Each point is reached from the start by the listed moves, each made once or not at all, plus a little noise. Is the number of moves made odd or even? Then give how often each move was made.
In the rows, 128 means zero.

Moves:
(1): [194 146 160]
(2): [129 182 147]
Start: [110 174 158]
Points:
[108 227 175] => odd (0, 1)
[110 173 159] => even (0, 0)

Moves:
(1): [183 125  99 135 116 112 142 166 102]
(2): [127 178 120 115 120 153 116 135 151]
(3): [149 145 189 137 104 153 101 176 121]
(4): [105 171 145 171 173 122 173 140 135]
(5): [155 125 134  99 162 130 137 124 149]
(6): [142  82 116 138 156 231 145 125 136]
(7): [ 94 108 148  85 114 147 219 115 134]
(8): [ 98 111 113 108 146 132 125 173 135]
Start: [100 145 158 148 123 138 111 115 133]
Points:
[ 62 168 249 106 182 177 228 205 167] => odd (0, 0, 1, 1, 1, 0, 1, 1)
[ 88  99 143  90 119 146 214 186 118] => odd (1, 0, 0, 0, 0, 0, 1, 1)
[147 159 227 127 133 169  95 160 146] => even (0, 0, 1, 0, 1, 0, 0, 0)
[ 67 123 179 106 111 158 199 102 143] => odd (0, 0, 0, 0, 0, 0, 1, 0)
[129 233 140 182 150 139 162 177 138] => odd (1, 1, 0, 1, 0, 0, 0, 0)
[ 76 192 173 192 168 131 158 128 141] => odd (0, 0, 0, 1, 0, 0, 0, 0)

Moves:
(1): [157 148  96 143 133 126 121 107 100 149 118 133 120 138 137 136 139]
(2): [134 177 123 117 129 131 114 139 142 131 135 132 134 116 116 121 107]
(3): [143 122 154 113 129 139 122 131 133 126 132 132 137 148  93 130 131]
(4): [133 142 142 165 138 117 114 115 124 113 116 125 150 119 121 130 125]
(5): [121 132 125 127 153 140 126 129 123 137 137 116 130 123 125 129 131]
(6): [132 130 131 147 100 174 133 118 128 142 130 123 130 133 127 130 125]
(7): [142 133 121 129 141 133 159 129 122 126 130 134 131 103 139 109 143]
(8): [135 113 122 146 122 128 129 169 127 116 144 142 124 123 131 120 121]
(9): [142 124 124 120 138 120 118 123 161 139 106 124 140 129 120 146 128]
(10): [143 131 150 137 127 123 157 129 117 169 138 124 138 134 128 137 108]
(11): [124 115 128 134 135 129 134 107 155 108 171 128 114 147 133 102 113]
(12): [115 119 131 123 130 129 129 125 130 127 132 159 130 122 131 135 116]
(13): [134 127 115 130 124 142 132 116 127 126 154 122 162 135 133 124 118]
(14): [114 135 120 150 125 126 141 129 133 127 129 134 148 147 115 123 135]
Start: [119 112 117 139 113 148 122 136 127 112 145 129 118 128 114 113 129]
Points:
[147 121  69 177 134 223 162  72 115 132 219 148 138 131 139  84 120] => odd (1, 0, 0, 0, 1, 1, 1, 0, 0, 0, 1, 1, 1, 0)
[184 153 102 202  99 221 185 128 133 151 249 181 181 167  89  75  75] => odd (1, 1, 1, 0, 0, 1, 1, 1, 0, 1, 1, 1, 1, 1)
[187 106 100 210 149 214 133 100 153 113 204 159 177 139  93  97 110] => odd (1, 0, 1, 1, 1, 1, 1, 1, 1, 0, 1, 1, 1, 0)

Moves:
(1): [152 134 124 131 131 121 122 134 127 136 120 127 121 125 138 124 129 126
 130 122 135 124 136 133 117 142 133]
(2): [130 184 120 119 140 144 146 118 124 125 118 113 129 115 122 130 125 129
 110 137 120 131 123 129 122 118 122]
(3): [143 123 158 116 111 121 138 126 138 125 137 134 135 132 130 125 113 122
 122 124 127 136 140 127 120 110 128]
(4): [122 127 141 151 128 131 140 128 122 112 115 118 127 134 134 133 125 113
 125 120 129 127 125 125 128 128 133]
(5): [138 102 144 131 167 134 114 130 107 136 116 121 131 104 133 107 124 141
 134 121 116 113 142 131 135 116 118]
(6): [149 123 124 135 126 156 131 132 125 133 132 132 124 123 130 135 131 136
 141 138 123 133 124 127 137 129 137]
(7): [135 119 116 124 140 121 172 132 121 146 122 128 142 115 143 136 142 123
 112 119 122 128 141 124 139 130 141]
(8): [130 123 131 131 141 142 140 163 125 132 132  98 139 120 105 115 135 132
 126 130 136 109 129 112 129 130 121]
(9): [127 116 141 131 130 129 134 118 164 121 138 115 143 133 127 135 151 126
 142 116 118 128 109 138 113 128 118]
(10): [129 130 131 135 119 140 134 140 123 157 120 122 125 123 119 115 143 120
 121 122 130 126 131 126 117 115 136]
(11): [130 131 124 140 130 125 123 119 131 134 156 118 129 131 140 129 124 116
 116 123 138 131 145 125 135 125 124]
(12): [116 162 124 149 134 138 131 146 134 130 129 167 140 121 111 131 122 124
 133 106 129 119 137 134 124 126 118]
(13): [127 137 131 125 109 139 124 118 116 127 120 121 160 133 128 128 129 121
 139 107 135 130 123 137 141 132 120]
(14): [125 136 125 118 138 135 131 143 122 139 129 131 119 153 124 127 122 130
 131 131 119 127 138 135 132 132 124]
(15): [119 141 136 119 128 137 124 135 133 122 123 135 129 123 149 132 146 134
 136 130 125 126 132 117 134 121 128]
(16): [130 120 142 116 139 128 115 137 132 137 130 121 131 125 132 148 120 138
 125 134 150 140 117 141 119 124 151]
(17): [123 146 160 139 127 122 137 115  93 132 145 133 122 142 110 141 174 127
 127 119 115 119 123 134 131 143 134]
(18): [125 134 128 134 130 122 140 130 123 140 131 140 134 147 144 124 112 159
 127 138 127 120 109 129 125 128 127]
(19): [118 144 126 127 120 127 141 120 125 129 131 124 123 121 127 124 123 139
 158 129 132 133 133 127 128 127 135]
(20): [130 142 131 143 132 123 126 135 122 129 127 127 147 122 131 113 137 117
 133 156 119 128 139 137 127 133 140]
(21): [134 125 130 118 132 137 130 123 133 136 124 136 120 138 129 115 140 130
 128 138 175 139 123 142 131 130 102]
(22): [137 114 136 134 130 116 128 138 124 116 128 118 129 134 121 126 144 141
 117 116 120 164 131 127 119 133 124]
(23): [123 125 122 135 120 137 128 115 123 121 125 130 134 126 127 134 130 144
 128 135 139 117 154 135 116 129 128]
(24): [113 129 136 127 112 140 141 132 122 115 136 130 119 117 133 118 139 131
 135 121 128 128 124 171 140 133 122]
Start: [146 118 137 127 140 136 139 122 151 160 114 129 125 124 126 138 136  97
 104 120 132 136 142 115 134 121 116]
Points:
[131 198 166 185 188 185 191 133 141 165 119  84 200 101 117 116 127 117
 134  66 131  97 136 123 133  98  73] => even (0, 1, 0, 1, 1, 0, 0, 1, 1, 0, 1, 1, 1, 0, 0, 0, 0, 1, 1, 0, 0, 0, 0, 0)
[146 145 160 156 174 198 232 126 121 187  69  39 199  66 109 116 185 105
 119  76 128  98 173 119 121  93 110] => even (0, 1, 0, 1, 1, 0, 1, 1, 1, 1, 0, 0, 1, 0, 0, 0, 0, 0, 1, 0, 0, 0, 1, 0)
[171 202 204 178 197 171 149 152  69 205 104 102 151 127 101 141 180  87
  75  42 132 152 177 155 116 118 119] => even (1, 1, 0, 1, 1, 0, 0, 0, 0, 1, 1, 1, 1, 1, 0, 1, 1, 0, 0, 0, 0, 1, 0, 0)
[155 169 127 112 201 154 211 168 133 218 136  82 152 134 139 151 120 126
  56 136 148 127 149 115 137 111 131] => odd (0, 1, 0, 0, 0, 0, 1, 1, 0, 0, 1, 0, 0, 1, 0, 1, 0, 1, 0, 0, 0, 0, 0, 0)
[162 192 169 139 178 199 170 157  91 186 128  91 146 126  83 158 186 125
 100 175 130 118 166 142 122 135 148] => even (0, 1, 0, 0, 0, 1, 0, 1, 0, 0, 0, 0, 0, 1, 0, 1, 1, 0, 0, 1, 0, 0, 1, 0)
[154 211 192 174 100 169 205 124 166 151 126  99 168 106 120 122 167  68
 114  27 136 177 165 178 102 102  94] => even (1, 1, 1, 1, 0, 0, 0, 0, 1, 1, 1, 1, 1, 0, 0, 0, 0, 0, 1, 0, 0, 1, 0, 1)
[174 176 241 216 137 209 199 172  66 189 129 127 181 105 133  77 225 136
 145  83 178 127 209 179 135 116  94] => odd (1, 0, 1, 1, 1, 1, 0, 1, 0, 1, 1, 1, 1, 0, 1, 0, 1, 1, 1, 1, 1, 1, 1, 1)
[159 182 182 171 129 144 175 137 124 176 166 136 144 117  90 138 164 102
 120  83 160 102 215 118 111 127 113] => even (1, 0, 1, 0, 0, 0, 0, 1, 0, 0, 1, 1, 0, 0, 0, 0, 1, 0, 1, 0, 0, 0, 1, 0)
[162 181 180 171 155 203 174 198  98 166 128 158 132 132  98 112 249 133
 132 125 161 134 197 180 136 165  93] => even (1, 0, 0, 0, 0, 1, 0, 1, 0, 0, 0, 1, 0, 1, 1, 0, 1, 0, 0, 1, 1, 1, 1, 1)
[161 234 218 187 152 206 215 156 131 163 166  99 156 116 100 154 189  97
 137 111 141 118 190 197 105 128 138] => even (1, 1, 1, 1, 0, 1, 0, 1, 1, 0, 1, 1, 0, 1, 0, 1, 1, 0, 1, 1, 0, 0, 1, 1)
[157 176 181 118 160 223 245 166 184 180 127 144 179  96 145 154 178 159
 103 122 187 126 141 176 118  92  96] => odd (0, 1, 1, 0, 0, 1, 1, 1, 1, 0, 0, 1, 0, 0, 1, 1, 0, 1, 0, 0, 1, 0, 1, 1)
